Each row is a point. The window is the flat piece filled in between its corners: a triangle in 3 columns, a solid with four corners in 4, and so on. A path goes straight from each point to the next, and from the last back to the first. List the points from which the path goes on through the window.
In the rows, zero is written as 128.

Window (3 x 3)
[[159  81 161]
 [143 150 173]
 [116 184  99]]
Path:
(1): [181 109 136]
(2): [131  75 159]
(3): [136  91 159]
(4): [170  95 157]
(5): [178 167 158]
(6): [101 127 180]
(7): [124  95 162]
(8): [183 130 141]
(9): [154 156 137]
(10): [120 130 200]
(11): [ 94 168 110]
(12): [143 185 102]
(13): [167 148 168]
(14): [130 127 167]
(15): [ 75 143 124]
(16): [154 199  95]
Through the window after points: 3, 5, 7, 9, 11, 13, 15

Window (4 x 4)
[[126 108 101 158]
 [156  99 176 150]
 [180 169  75 153]
 [ 66 118 103 133]]
Path:
(1): [155 139 168 164]
(2): [183 200 100 196]
(3): [170 150  77 140]
(4): [182 151  72 100]
(5): [167 165  84 170]
(6): [124 158  95 189]
(7): [125 129  93 128]
(8): [160 118 106 129]
(9): [129 182 115 169]
(10): [ 72 158 103 186]
(11): [152 124  96 124]
(12): [110  85 118 113]
(13): [ 93 131 134 185]
(14): [115 127 157 180]
(15): [124  95 128 116]
(16): [180 101 141 126]
Through the window after points: 2, 4, 6, 10, 14

Window (6 x 6)
[[120 123  32 150 152 140]
 [154 145 146 197 100 158]
 [142 127 113 112 113  91]
 [131  58 160 108 154  92]
 [ 60 170 195 122 127 103]
 [137 191 129 199 121 113]]
Path:
(1): [ 76  83  65 150 105 101]
(2): [103 124 110 164 108  97]
(3): [138 182  89 144 171 159]
(4): [180 175 121 139 141 152]
(5): [117 133  99 179 119 123]
(6): [ 85 124 147 170 122 109]
(7): [157 169 169 155 161 135]
(8): [151 111 117 103 169 106]
(9): [ 88  94 106 124 127  83]
(10): [137 155 137 231  73 119]
(11): [152 138 147 160 125 164]
(12): [145 145 158  96 155 118]
(13): [ 40 147 183 166 107  95]
(14): [ 60 147 176 158 108  88]
(15): [ 95 179 179 107 144 125]
(16): [151 134 114 125 154 146]
Through the window after points: 2, 4, 10, 12, 14

Window (8 x 8)
[[153 115 158 183 112 114 155 149]
 [145  50 137  85 201 106 160  88]
 [158  31  68 193 142  97 113  96]
 [153  89 151  62  99 145 142 121]
 [ 65 135 107  88 141 153  96  75]
 [184 145 153 117 107 188 126 154]
 [126 163 108 125 116 118  24 154]
 [186 120  77 170 140  94 158 111]]
Path:
(1): [143  43  63 149 136 124 145 167]
(2): [159  73 108 183 135 102 110  86]
(3): [170 134 137 152 120 106 110 108]
(4): [107  98  80 136 142 135 125 188]
(5): [124  74  93 128 155 141 168 152]
(6): [174  91 123 147 128 121  93  87]
(7): [172 121 158 167 123 125 133 116]
(8): [145 107 131 149 115 134 146 159]
(9): [121  84  80 130 156 115 150 166]
(10): [207  89 127 168 126 121 151  54]
(11): [146 133 175 128 105 113 112  90]
(12): [131 123  70 148 115 160 108 182]
(13): [ 92 106  92 113 164 153 125 148]
(14): [116 108 129  96 142 127 113  65]
(15): [172 102 203 137 131 153  95  67]
(16): [146 106  79  63  98 138 166 177]
Through the window after points: 1, 3, 5, 7, 13, 15

Window (9 x 9)
[[ 68 119 116 138 149 105 158 222 133]
 [188 108 153  49  94 175 112 107 140]
 [207 131 106 155 160  75 161  98 131]
 [115  62 127 126 137 118 167  63 108]
 [ 55 212  93 147 151 205 108 165 119]
 [131  69  90  67  80 115  95 162  94]
 [140  97 143  87 122 103  72 169  44]
 [ 96  59 135 160  88  78 115 182 159]
 [ 55 186 140 107  53 182 177 141 144]]
Path:
(1): [115  90 126 136 119 152 168 135 110]
(2): [147  87 139 120  80 186 160 160  92]
(3): [ 89 155 130  94  92 103 100 111 145]
(4): [107 123 146 100 166  68  94 101 139]
(5): [167 116 105 142  94 132 164 153 116]
(6): [135 136 128 127  95 162 140 165  96]
(7): [118 137 122  72 111 116 104 146 174]
(8): [111 130 117  87 137  94  82 127  99]
(9): [160  96 122 124 127 153 123 165  99]
(10): [136 101 142 152 108 171 145 171 116]
(11): [103 182 116  61 141  84 131 101 145]
(12): [ 86 115 124 112 125 107 145 118 128]
Through the window after points: 4, 12

Window (11 x 11)
[[123 116  94 163 115 120 108 171 133 114 166]
 [106 116 117 144 183 158  53 142 132  45 186]
 [ 85 151  79 166 109 145  99 108  93 184  95]
 [ 47 113  90 168 108 120 111 126 113  88 130]
 [105 161 134 141 132 110  85  95 152  76 196]
 [ 94  94 116 132  81 126  38 148 120 112 129]
 [150  91 127 140 137 131 159  50 207 163  52]
 [ 97 163  95 132  85 161  87 165 127  81 106]
 [110 133  95 192 114 103  40 157 146  93  95]
 [156 114 154 130 156  95 157  71 124 128  77]
 [145 105 224 166 163 134 171  69 192 157  73]]
Path:
(1): [ 75 108 133  98 150  80  91 110 179 159 106]
(2): [ 89 133 127 129 144 117 102 138 141 106 139]
(3): [105 126 106 186  99 139  86  97 132  78 135]
(4): [126 107 119 162 137 140  74 117 115  76 141]
(5): [ 44 150 118 130 171 129 120 154 187 116 148]
(6): [ 43 140 118 119 124 138  75 183 182 143 109]
(7): [123 118 119 162 105 133  91 111 128  98 130]
(8): [151 109 111 171 123 147 134  99 162 120 100]
Through the window after points: 2, 4, 8

Window (12 x 12)
[[144  63  76 154 103 165  45 201 112 170 165 180]
 [165 121 127 119  67 195 129 127 122 192 132 100]
 [140 172 170  92 125 108 143 117 121 142  63 135]
 [161 131 128 157  92 178 201 201  96 175  98 141]
 [171 154 103 100  76 125 168 122 146  97 192 125]
 [ 81  78 175 158 157  81  93 146 163 100 163 109]
 [153 159  43 189  91 105 119 120 113 113 152 105]
 [183  96 150 168 141  96 112 110 144  73 149 131]
 [131 212 158 136 158 109 122 144 129 141 166 154]
 [ 62 112 170 126 144 134 185 110  40 114 180  78]
 [156 140 176  94 141  98 180 100 158 182 125 152]
 [117 181 195 111  70  70 130 103  55 144 189 130]]
Path:
(1): [ 88 142 152 150  97 156 195  90 101  83 154 150]
(2): [129 129 137 116 127 113 149 131  93 136 171  94]
(3): [190  81 131 113 148  58 117 175 130 138 154  95]
(4): [108 157 116 153  87 151 136 109 131 110 165 143]
(5): [132 133 128 152 109 161 161 112 142 150 123 154]
(6): [158 109 119 130 129 120 119 190 108 135 142  82]
(7): [187 115 154 113 151 106 122 195  86 166 195  95]
(8): [115 126 118 152 111 143 111 143 121 139 143 158]
Through the window after points: 1, 3, 7

Window (14 x 14)
[[150  54 100 105 144  93  72 209 145 133 121 150  95 131]
 [115 229  69 156  95 113 126 118 123 163 148 152 123  66]
 [161  73 108 121 144  99 152 196 132  64 107 102  97 140]
 [109  61 110 181 142 127  92 133 133 125 116  70 185 158]
 [170  18  77 123 158 137 107 137  80 102 133 114 114 136]
 [135  88 102 147  65 170 137 137 132 163  99  93 197  85]
 [120 178 170 189  88 162 119 116 157 137 153 187  96  66]
 [144  41 105 123  87  98 107 136  88 109  64 119 139 189]
 [108 171 127 165  98 176  76  96 125 155  72  76 135  48]
 [ 59 188  93 116 109 171 140 111 170 124 116 197 109  77]
 [100 154 212  84 124 127 128  97 152 144 165 145 126  77]
 [ 99  85 135 142 106 174 126 161  88 169 117  73 124 155]
 [160  45  85 128 136 110 152 123 159 159  83 107  95 170]
 [ 72 134 186 140 153 103 164 131 124 155 118 196 105  46]]
Path:
(1): [161 141 152 107 171 166 131 141  98 144 104 179 165 123]
(2): [128 119 124 143 148 140 114 141 124 143 110 127 148 134]
(3): [ 85  68 124 160  44 139 131 142 130 117 131  89  85  91]
(4): [ 96  97 107 147 110 115 107 146 136 126 139  93 120 101]
(5): [159 100 140 161 145 161 122 126 121 129  90 144 149 140]
(6): [164 123 137 125 157 171 123 139  97 123  94 143 183 139]
(7): [ 93  62 104 143  81  99 128 140 144 153 125 118  94  77]
(8): [ 66  97 145 146 100  87 132 120 151 136 148 127  76  58]
Through the window after points: 2, 4, 6, 8

Window (14 x 14)
[[197 155 113 140 168 148 159 132 114 152 103 131 102 119]
 [187 102 103 145  93 128 127 147 109 147 113 122 168 159]
 [170 117  81  99 103 181  37  99 169 129 204 200 134 151]
 [128 190  95 133  99 130 157 161 112  85 152 168 123 104]
 [162 146 173  81 160 144 129 166 107 143 117 119 173 109]
 [115 132  66 151 131 162  99 146 112  91  59 172 100 141]
 [ 94 202 115 138  93 197 163  51  99 117 104 127 111 136]
 [121 207  83 134 130 143 162 166  91 106 140 110 134 152]
 [123 152 102 140 125 185 162 196 122  97 135 124  79  95]
 [105 131  80 136 197 171 173  89 152  88 122 143  61 102]
 [ 79 172 107 183 115 148 117 114  47  80 166 129  89 129]
 [130 188 214 163 228 143 121 135 158  85 152  88 135 113]
 [ 71 147  93 182 108 175  86 117 129 166 217 131 105  62]
 [ 66 157 122 146  76 101  85 179 142 143  90  57  40 134]]
Path:
(1): [133 169  69 135 126 171  97 101  98  80 121 112 102  84]
(2): [ 90 158 146 145 133 143 158 173 147 141 152 167  97 147]
(3): [119 127 102 134 142 167 117 116 151 134 155 173 125 157]
(4): [181 163  80 107 108 164  67 121 123  78 160 127  93  82]
(5): [126 198  96 143 114 145  92 138 100  70 105  77 106  84]
(6): [ 97 137 100 159 117 162 141 141 137 137 160 154  77 143]
(7): [124 157 145 132 145 151 138 194 121 146 136 175 136 181]
(8): [138 160  99 138 114 153 113 128 111 113 133 111 110 101]
Through the window after points: 3

Window (14 x 14)
[[ 86 162 120 138 208  64 138 108 142 149 152 190 139 151]
 [159 125 152  87 151 107 107 165 131 115 125 216 157 105]
 [149 143 117  90 185 168  42 108 167 140 109 152 197 133]
 [ 54  73 124 120  96 105 120 130 112 189 149 130 131 113]
 [112 151 175 105 130  94  46 130 156 143 179  97 130 135]
 [133 119 134  85 129  48 146 124 121 155 133  70  84 124]
 [108  64 139 137  55  88  90  72 153  98  39 194 142  72]
 [200  99 123 151 131  98 219 159 153  94 168 154 112 141]
 [139 141  86 120  74 119 158 168 156 140  97 108 141 181]
 [137  92 138 121 150 120 107 142  78  67  93 176 104 150]
 [147 131 100 122 104 103 102 103 194 163 136 172  43 170]
 [183 134 158 130 112 160 186 139  93 126  92 165 113 177]
 [158 159 113 176 177 180 137 207  94 124  45 128 157 124]
 [ 70 128  84 120  51 115  56  72  79 180 149 160 133 102]]
Path:
(1): [131 105 115 205 158  80  96 135  97 162 150 140 207 193]
(2): [111 146 144  57 135 129 145 132 136 107  97 155  81  83]
(3): [123 149 118 104 124 164 148 145 137 102 118 142 139 144]
(4): [161  83 111 143 127  51 111 134 123 171  98 169 117 136]
(5): [163  78 114 172 121  95  86 129  76 147 114 132 177 190]
(6): [123 148 137  91 119 137 138 148 164 124 119 142  95  91]
(7): [109 139 134  78 134 120 132 129 156  86 156 169 130 105]
(8): [180 117 136 158 151  97 122 155  95 183  80 152 136 162]
(9): [212 100 111  99  95  86  75 140 116 180  79 136 173 168]
(10): [102 143 148 137 171 151 152 152 140  90 118 157 113 116]
(11): [ 88 150 105 116 131 149  99 121 134  89 101 170 135  85]
(12): [159  86 154 120 128  70 118 132 115 144 117 183 132 153]
Through the window after points: 7, 11

Window (14 x 14)
[[132  87 133 133 174 123 105 161  76  97 135 117 154 116]
 [131 134 178 105 128 128 104 150 157 175 153 125 123  99]
 [116  92 154 146 150 100 136 127 140 118 157  88 136 165]
 [139 161 201 102 154 174 190 139 155 138 129 171  56 113]
 [170 159 147  85 109 176 138 127 181 102 148 151  41 111]
 [ 84 149 133 154 129 107 122 145 105 100 127  77 189 111]
 [160 143 107 121 160 120 147 118 122 155 120  89 164 115]
 [156 177 151 162 174 105  96 141 135 123 139 114 153 139]
 [153 143 169 156 134 218 143 117 185 154 166 148  78  98]
 [ 80 126 143  70 204 169 111 125 138 106 126 128 125 147]
 [149 148 185 107 161 190 133 117 181 135  93 118   7  86]
 [ 86 118 110 134 165  99 107 103 109 123 113 154 126 128]
 [ 96 123 109 131 152 132 102 172  99 139  85 112 153 180]
 [ 91 143  83 141 187  95 121 177 104 134 152  90 133 127]]
Path:
(1): [135 191 156  97 122 170 121 117 121 156 135 104 102 146]
(2): [131 126 129 112 158 131  91 104  89 130 161 106 138 142]
(3): [109 135 120 141 156 113 143 159 162 128 102 118 124 107]
(4): [ 95 146 126 113 205 139 128 174 174 116 104 152 158 102]
(5): [113 120 155  93 157 167 116 100 115 121 151 104  94 158]
(6): [111 129 145 130 136 115  77 128  84 148 133 123  74 145]
(7): [144 136 153 117 172 163 149 146 175 128 122 125 122 112]
(8): [148 134 134 113 142 149 132 141 170 113 135 118 101 110]
(9): [112 168 210 124 141 137 142 103  82 144 162 177  62 180]
(10): [133 140 164 121 161 134 115 111 100 146 126 125  81 116]
(11): [116 137 136 124 144 162 171 175 225 103 125 119 127 127]
(12): [149  98 161 148 187 130 153 173 177  95 136 151  98  93]
Through the window after points: 4, 8, 10

Window (14 x 14)
[[141  98 159 155 113 134 173  95 103 157 124  87 115 131]
 [155 132  84 130 249 167 128  94 189 104  95 128 170 100]
 [ 97 125 128 145 155 191 174 178 108 109 132 111 123 154]
 [101 206  89 133 145 121 133 113 187 129 177 120 141 119]
 [ 88 115 102  89 148 173  95  83 138 100  77 134 198  88]
 [137 117 192 205 164 117 104 132 139 113 103 123 148 135]
 [144 144 102 125 106  82 100 116 172 145 133 187 166 143]
 [160 172 113 102 121 140  87  94 192 141 126 108 190 113]
 [139 102 100  94 172 133 112  90 136 160 145  82  75 134]
 [104 138 118 141 115 173 124 135 110 186 170 111 105  86]
 [ 93  77  88 135 134 176 145  80 136 170 133  83 117 199]
 [189 131  80 158 100 124 116  90  88  97 139 108 147 116]
 [121 158 107 145 140 208 169  94 163  71 179 145 134 171]
 [123 122 117  87 168 150 121  81 169 161 192  75 191 120]]
Path:
(1): [155 174 120 181 171 155 126  70  80 171 170 143 123 171]
(2): [122 150 119 122 135 140 124  98 134 139 136 121 154 147]
(3): [134 121 115 134 118 144 122 117 171 140 158 111 139 115]
(4): [138  81 142 160 113 138 122 113 169  99 127  81 162 140]
(5): [121 150 136 142 135 136 129 110 113 158 143 129 124 134]
(6): [126 152 115 115 155 159 128 100 140 140 139 136 165 124]
(7): [125 126 118 135 136 151 122 111 159 111 152 105 145 116]
(8): [108 126 110 124 155 141 133 112 182 126 146  83 131 111]
(9): [163 129 120 102 158 177 119  81  88 169 170 142 195 165]
(10): [136 160 111 130 192 171 118 101 130 141 144 131 154 133]
(11): [117 100  87 105  89 137 145 106 183 122 131  98 134 123]
(12): [118 108 110 125 136 149 134 122 154 109 132 107 146 112]
Through the window after points: 8

Window (14 x 14)
[[106 102 195  62 105 169 131 102  63 115 126 120 193  82]
 [151 188 160  94 155 170 118 159 138 132  45  98 106 150]
 [142 107  70 130 163 136 169 145 121 126 116  64  96 141]
 [150 162 137 181 159  95 149  82 191  96  79 123 195 183]
 [125 117 105  78 119 162 133 116 199 173  72 175 116 137]
 [147 127 167 137 102 131 143 152 118 124 148  73 145  85]
 [161  98 163 129 201 136 104 115 126 109  90  90 128  74]
 [168 183 109  85  87 101 139 147  83  75  80 143  95 137]
 [147 161  60 147  87 151 171 145  81 127  64 146 140  65]
 [134 113 142 137 186 160  77 189 128 107 125  74 141 164]
 [100 141 175 139 162 170  92 108 180  62  73  92 167  84]
 [ 83 222  96 134 112  83 103 132 128 118 122 119 141  94]
 [142 196  93 104 122 159  94  87 160 109 112 138 170 133]
 [115 131 144  94  75 131  41  53 159 150 114 115 165 249]]
Path:
(1): [126 146 107  91 110 120 127 135 171 117  60 138 134 119]
(2): [132 116 111  98 146 139 122 138 162 131  91  95 174 122]
(3): [128 155 148 150 126 131 119 106 105  94 128 124 144 140]
(4): [113 165 107 140 123 181 144 129 136 110 150 157  96 135]
(5): [143 166 147  82 119  76  73 102 123 122  62  63 228  84]
(6): [147 127 152  89 127 100 122 149  97 122  85  93 170 122]
(7): [118 146 130 115 107 173 127 100 119 110 122 128 137 113]
(8): [ 56 180 117 161 126 163 140  73 164 148 118 177 104 194]
(9): [179 123 125  85 133 128 121 149 153 120  71 104 154 106]
(10): [130 130 112 112 144 117 119 130 145 115  96 100 147 109]
(11): [154 166 164 161 173 205 142 121 102 125 102  97  73 150]
(12): [148 138 162 134 155 180 121  96 105  98 128 142 125 117]
(13): [132 133 115 111 157 122  92 149 166 121  78  79 156 122]
(14): [168 105  53  74 179 122  52 140 147 121  90  84 171 138]
(15): [ 92 200 194 179  96 148 183 114 143 103  99 134 131 136]
(16): [134 159 126 115 131 148 122 118 128 138 112 135 123 137]
Through the window after points: 4, 6, 8, 10, 12, 16
